Each row of a before or after table is a point. The points were changed in one or more steps. Then noise was added and the rows were shuffled. The steps act on columns, c1 being the first. What was done? A step turns or swaps two columns, mirrors them in a line or flattens them onto one, adds a multiple of one to another, or multiplies or shifts one. Angles are multiples of 10 degrees, from the lower column toward the higher: turns from -170 to 170, lines from 10 to 170 but not 90. Use the fewest steps. Two steps may share a column if one is a turn and the other turns, adds or multiplies; they go together, in the order done. Otherwise the lowest column goes first.

Before, 14 rows:
[[ 0.42 -0.04]
 [ 0.00  0.33]
 [-0.08  0.19]
 [-0.02 -0.83]
 [-0.07  0.08]
 [ 0.71 -0.52]
 [ 0.69  0.32]
 [-0.07  0.38]
 [-0.06  0.25]
 [ 0.41 -0.19]
 [ 0.36  0.26]
 [ 0.14  0.23]
 [ 0.44 -0.04]
 [-0.08  0.03]]
After:
[[ 0.05 -0.57]
 [ 0.03  0.27]
 [ 0.08  0.03]
 [-0.72 -0.36]
 [ 0.07  0.18]
 [-0.68  0.22]
 [ 0.02  0.27]
 [ 0.08  0.07]
 [-0.35  0.18]
 [ 0.12  0.10]
 [-0.41 -0.03]
 [-0.48 -0.02]
 [-0.44 -0.11]
 [-0.18  0.20]]
Steps: multiply c1 by -1; multiply c2 by 0.7

Before:
[[-0.14  0.05 -0.02 -0.39]
 [-0.22  0.34 -0.01 -0.46]
 [-0.08  0.07  0.04 -0.32]
 [ 0.15 -0.19  0.15  0.07]
 [ 0.27  0.01 -0.03  0.23]
 [ 0.00 -0.07  0.08  0.06]
 [ 0.34 -0.58 -0.03 -0.28]
 [ 0.20 -0.18 -0.22  0.19]
 [-0.26  0.36  0.00 -0.27]
 [-0.08 -0.11  0.13  0.14]
 [ 0.13 -0.54 -0.20 -0.04]
 [ 0.20 -0.11  0.06 -0.01]
 [ 0.24 -0.48 -0.34 -0.02]]
After:
[[-0.09 -0.12  0.32  0.35]
 [ 0.24 -0.49 -0.81 -0.05]
 [-0.12  0.03 -0.05 -0.98]
 [-0.21  0.36  0.01 -0.67]
 [ 0.16 -0.18  0.36  0.20]
 [ 0.28  0.01 -0.04  0.58]
 [ 0.18 -0.12  0.15 -0.04]
 [ 0.14 -0.51 -0.49 -0.10]
 [ 0.36 -0.58 -0.04 -0.73]
 [ 0.02 -0.02  0.21  0.18]
 [ 0.18 -0.19 -0.56  0.52]
 [-0.22  0.35 -0.02 -1.15]
 [-0.07  0.07  0.12 -0.78]]
Steps: multiply c3 by 2.5; multiply c4 by 2.5

Before:
[[ 0.06 -0.20  0.12 -0.12 -0.18  0.05 -0.53 -0.16 -0.29]
 [-0.29  0.63  0.18  0.14  0.05  0.44  0.43  0.25 -0.33]
 [-0.57  0.24 -0.05  0.16  0.20  0.39  0.10  0.33 -0.09]
 [ 0.24  0.29 -0.52  0.06  0.41 -0.35 -0.34 -0.03 -0.15]
 [ 0.09  0.08 -0.15  0.00  0.26 -0.12  0.04 -0.18  0.14]
 [-0.35  0.23  0.48  0.49  0.22  0.34  0.43  0.44 -0.41]
 [-0.22 -0.15  0.18 -0.06  0.03 -0.23 -0.46 -0.61 -0.50]
 [ 0.16  0.04 -0.49 -0.25  0.34 -0.57  0.21  0.08 -0.36]]
After:
[[-0.20  0.13  0.53 -0.06  0.01 -0.26  0.08 -0.61 -0.45]
 [ 0.22 -0.26  0.13  0.13  0.40 -0.30 -0.94 -0.04 -0.07]
 [ 0.04  0.22  0.61 -0.17 -0.14  0.00 -0.13 -0.16 -0.28]
 [ 0.11 -0.01 -0.33 -0.30  0.36 -0.54 -0.63  0.09 -0.35]
 [-0.33 -0.23 -0.23  0.50  0.22  0.38  0.93  0.47 -0.43]
 [ 0.08 -0.10 -0.05  0.03  0.24 -0.12 -0.24 -0.14  0.18]
 [-0.62 -0.26 -0.11  0.13  0.17  0.46 -0.04  0.30 -0.05]
 [-0.30 -0.69 -0.34  0.15  0.04  0.46  0.45  0.25 -0.36]]
Steps: multiply c2 by -1; turn c3 and c7 by 70 degrees; multiply c7 by 1.6

Before, 13 rows:
[[-0.13  0.02  0.17 -0.01  0.31  0.43  0.20  0.32  0.57 -0.22  0.19 -0.10]
 [-0.16  0.28 -0.48  0.30  0.09 -0.12  0.41  0.11 -0.10 -0.32 -0.02  0.16]
 [ 0.04 -0.16  0.26 -0.11  0.07  0.10  0.44  0.43  0.31 -0.15 -0.30  0.21]
 [ 0.11 -0.07  0.11  0.26  0.08  0.07 -0.17 -0.02  0.02 -0.33  0.10  0.02]
 [-0.30 -0.19 -0.18 -0.93 -0.05  0.35 -0.15  0.04 -0.03 -0.28 -0.25  0.06]
 [-0.18  0.27  0.12  0.02 -0.17 -1.01  0.50 -0.31 -0.06 -0.10  0.05  0.04]
 [ 0.03 -0.12  0.18 -0.06  0.24 -0.03  0.38  0.34 -0.17 -0.32  0.21 -0.06]
 [-0.14 -0.05 -0.08  0.28 -0.48  0.37  0.37  0.53 -0.06 -0.31  0.02 -0.20]
 [ 0.00  0.06 -0.37  0.33  0.30 -0.71  0.04  0.33  0.00 -0.01  0.08 -0.17]
 [ 0.04  0.09 -0.27  0.38  0.32  0.39  0.88  0.24  0.00  1.09 -0.30  0.06]
 [-0.09  0.52 -0.22  0.08  0.15  0.39  0.34  0.38  0.12 -0.30 -0.54 -0.47]
 [ 0.05  0.76  0.21  0.30  0.29  0.30  0.06  0.56  0.33 -0.06  0.07  0.05]
 [-0.97 -0.18  0.01 -0.32  0.31  0.23 -0.03  0.37 -0.14  0.13 -0.89 -0.25]]
After:
[[-0.59 -0.75 -0.09 -0.13 -0.43  0.37  0.22 -0.22 -0.17 -0.34  0.89  0.03]
 [ 0.13 -0.26  0.60  0.17  0.05  0.13 -0.34  0.08 -0.04 -0.08  0.13 -0.17]
 [ 0.10 -0.03  0.31  0.10 -0.35  0.30 -0.05  0.70 -0.03 -0.17 -0.04 -0.05]
 [-0.04  0.14  0.04  0.07 -0.07 -0.04  0.16 -0.08 -0.04  0.35 -0.12 -0.04]
 [-0.09  0.09  0.04  0.05 -0.16  0.41 -0.38  0.03 -0.19  0.14 -0.21 -0.12]
 [-0.13  0.15 -0.14  0.00  0.06  0.43 -0.43 -0.15  0.32  0.77  0.31 -0.19]
 [ 0.78 -0.32 -0.13  0.08 -0.24  0.58 -0.11 -0.28  0.33  0.63 -0.08 -0.18]
 [ 0.44 -0.31  0.36  0.09 -0.43  0.35 -0.30 -0.43  0.11  0.37  0.61  0.12]
 [-0.30 -0.24  0.35 -0.43  0.04  0.02  0.21 -0.34  0.00  0.08  0.23 -0.03]
 [ 0.14 -0.32 -0.05  0.05  0.16 -0.27 -0.54  1.03 -0.02  0.05 -0.01 -0.01]
 [-0.11 -0.08  0.19  0.12  0.18  0.61 -0.36 -0.37 -0.13  0.09  0.08  0.44]
 [-0.04 -0.17 -0.05  0.02 -0.32  0.32 -0.25 -0.42  0.58  1.14 -0.13 -0.16]
 [ 0.11  0.02 -0.34  0.17 -0.18  0.23 -0.80 -0.44 -0.04 -1.01  0.44 -0.20]]
Steps: mirror c1 and c2 in the line at 30 degrees; turn c3 and c10 by 150 degrees; add 1.5 times c9 to c10; multiply c4 by 0.4; turn c5 and c12 by -140 degrees; turn c6 and c8 by -90 degrees; turn c7 and c11 by 170 degrees
